Every row gives one point. Each copy is the shape, with its points in the same order, turned, moved and blurred by noise. Some copies are also mirrored. Which?
In the rows, 128 means zero.

Shape (7 x 2):
[[80,144],
[156,94],
[138,109],
[106,168],
[134,107],
[165,97],
[71,145]]
Copy 1:
[[150,190],
[96,117],
[113,125],
[174,159],
[108,135],
[99,105],
[153,193]]
Copy 1 is: only turned
Copy 2, 7 rows:
[[80,154],
[160,94],
[129,115],
[115,180],
[136,112],
[154,95],
[71,155]]
Copy 2 is: only turned
Copy 3, 7 rows:
[[63,114],
[150,145],
[134,135],
[79,86],
[127,134],
[153,135],
[54,116]]
Copy 3 is: mirrored

Shape, 9 rows:
[[104,138,147],
[131,154,126],
[75,138,170],
[141,90,164],
[121,108,168],
[139,85,110],
[128,113,107],
[115,148,30],
[125,134,173]]
Copy 1 (9 x 3):
[[107,134,97],
[136,155,103],
[82,114,75],
[81,143,152],
[81,138,124],
[128,121,165],
[140,125,139],
[222,107,120],
[84,155,106]]
Copy 1 is: only turned
Copy 2, 9 rows:
[[103,122,134],
[133,105,140],
[64,126,133],
[128,176,128],
[108,160,134],
[153,148,89],
[144,125,100],
[171,50,67],
[107,144,153]]
Copy 2 is: mirrored
Copy 3 (9 x 3):
[[114,137,172],
[152,133,169],
[86,141,197],
[101,172,121],
[102,167,146],
[124,125,102],
[130,114,128],
[174,44,137],
[112,170,166]]
Copy 3 is: mirrored
Copy 4 (9 x 3):
[[125,83,121],
[145,110,140],
[118,53,101],
[75,90,161],
[93,77,144],
[81,140,137],
[109,135,126],
[152,196,90],
[116,69,148]]
Copy 4 is: mirrored

Shape (9 x 4):
[[136,113,115,114],
[170,106,151,122],
[154,92,130,130],
[128,82,177,153],
[163,154,151,160],
[115,138,91,92],
[87,116,112,130],
[149,214,123,61],
[152,123,187,174]]
Copy 1:
[[127,123,117,154],
[97,152,141,123],
[95,119,139,142],
[87,102,122,82],
[155,159,137,92],
[138,127,87,174],
[139,86,87,145],
[166,212,49,154],
[123,133,138,51]]
Copy 1 is: mirrored
Copy 2 (9 x 4):
[[156,134,127,118],
[136,105,92,110],
[158,123,95,121],
[118,147,62,141],
[113,86,118,160],
[158,145,172,113],
[148,174,139,147],
[100,94,214,92],
[97,106,76,163]]
Copy 2 is: only turned
Copy 3 (9 x 4):
[[148,111,116,148],
[176,130,132,114],
[158,116,108,116],
[139,163,97,91],
[133,132,172,106],
[135,101,121,191],
[103,125,97,158],
[161,129,205,215],
[133,165,147,76]]
Copy 3 is: only turned
